Each row of a before or after table is a point. One or more steps were done to the points. Then noise was added and the rows were shuffled. The steps act on how far a point lies along the listed directions, d1 being the first. Name the steps. A step turns or swaps two directions, mirrors them in a line or flattens them onto one, adds a multiple of one to another, or multiplies one. Angles are multiples of 10 degrees, from the lower direction toward the higher: turns from -170 to 170, lines from 10 to 170 but not 90. Use the fewest steps. Two steps may share a direction if one is a turn and the other turns, adds or multiplies; they go together, in the order done. Otherwise the lowest direction goes first.

Directions:
(1): [-3.5 -4.6]
(2): [ 4.6 -3.5]
Before (11 x 2):
[[ 1.7 -7.7]
 [-1.0  0.4]
 [ 6.7 -0.2]
 [-0.5 -3.7]
 [ 3.8 -0.7]
 [ 2.9 -6.5]
 [-2.2  9.4]
 [ 3.7  6.8]
 [ 0.8  0.8]
 [ 0.8  0.5]
 [-2.0  3.4]]
After (11 x 2):
[[-3.7  0.8]
 [ 8.0  0.1]
 [ 1.8 -3.2]
 [-0.7  0.9]
 [-9.6 -0.5]
 [-0.5 -1.0]
 [ 3.5  1.5]
 [-5.5 -5.4]
 [-0.4 -1.0]
 [ 7.0 -1.1]
 [ 2.1 -6.4]]
Steps: multiply d1 by -1

Directions:
(1): [ 2.7 -1.6 -1.7  7.3]
(2): [ 5.8 -4.6 -0.1 -3.2]
(3): [-0.7 -2.2  7.6  1.6]
Before (13 x 4):
[[-5.9  6.3 -6.0  6.0]
 [-2.4 -0.3  0.7  9.2]
 [-5.1  1.9  8.1  6.2]
 [-3.6  4.2 -4.1  1.0]
 [-3.1  0.5  2.5 -7.4]
 [-0.5  1.6  2.5  0.9]
 [-0.1  1.8 -1.4  4.0]
 [-2.9 -3.1  0.9  0.9]
 [-3.4  2.6  3.3 -6.9]
 [ 1.2  2.5  4.9 -6.4]
 [ 0.0  0.7 -5.9  3.2]
 [-3.5  1.4 -2.2 -9.6]
 [-0.6  1.1  0.8  0.5]]
After (13 x 4):
[[ 1.1  0.4  1.9  2.1]
 [ 7.1 -5.6 -5.0 -0.3]
 [ 6.0 -5.6  0.0  1.0]
 [-2.8 -3.2  0.9  1.0]
 [-7.1  3.2  2.3  4.9]
 [-3.8  3.1 -4.8  0.0]
 [ 0.4  0.5  0.7  1.0]
 [-2.3  0.2  7.3  8.8]
 [-2.4  3.1 -1.2  2.3]
 [-3.3  4.4 -6.8  8.1]
 [ 0.1  1.6 -4.9  4.2]
 [ 7.6 -1.9  3.1 -0.7]
 [ 6.9 -4.4  0.6  2.4]]
Steps: mirror d1 and d2 in the line at 120 degrees

Directions:
(1): [-2.0  2.2 -4.2 -0.7 -2.5  2.5  5.7  2.3 -8.4]
(2): [ 7.4 -2.8  0.2  8.3 -0.4  2.7  0.4  2.5 -1.4]
(3): [ 1.6  2.2 -4.7  0.3  7.6 -3.1 -5.5 -0.1 -4.4]
(4): [-5.6  3.8  3.6  6.6  1.3  3.3 -1.3 -5.3 -1.8]
(5): [-0.5  0.1 -5.2 -1.9  1.2  9.7 -2.6  0.4  3.7]
Before (8 x 9):
[[ 3.4 -6.4  4.9  0.7 -6.1 -2.6  2.4  0.8  4.4]
 [-1.3  2.1 -1.9  5.2  1.3 -0.3  4.0 -3.3 -3.4]
 [ 1.9 -2.4 -0.5 -2.9  3.5  4.5 -2.1  1.1  6.8]
 [-6.4  1.2  4.7 -0.5 -4.7 -2.6  6.4 -1.5 -7.3]
 [-3.6  1.5 -4.9  2.4 -5.6  9.5  4.2 -1.2 -2.8]
 [-3.3 -3.7  4.4 -3.0 -5.0 -5.2  1.3 -1.4  4.4]
 [ 1.1 -0.9 -2.0 -8.6 -4.6 -2.2  7.0  5.6 -1.7]
 [ 5.3 -1.0 -7.5 -3.2  2.1 -0.7  1.4  5.6 -4.5]]
After (8 x 9):
[[ -8.1   5.8   3.3   2.6  -1.8   3.0   4.6  -3.5  -5.8]
 [ -2.6   1.8  -1.0  -2.1   2.1  -6.4   1.4   0.6 -11.2]
 [  3.4  -0.7  -5.2  -0.4   0.5  -3.3   4.8   0.8  -1.7]
 [  0.1   1.6 -10.9   0.1   1.3   5.3  -0.4   0.6  -6.9]
 [ -1.0  -0.5   4.3   8.1   3.2  -2.4  -4.6  -4.7  -1.9]
 [ -5.3   0.9   2.1   1.5   2.9  -5.9  -4.7  -4.5  -0.5]
 [ -2.3  -0.2   2.0   2.7  -6.9   6.8   7.7   0.7  -0.5]
 [ -1.0  -0.8   1.6  -0.1   3.4   6.0  -2.4  -0.8   6.1]]
Steps: turn d3 and d4 by -140 degrees
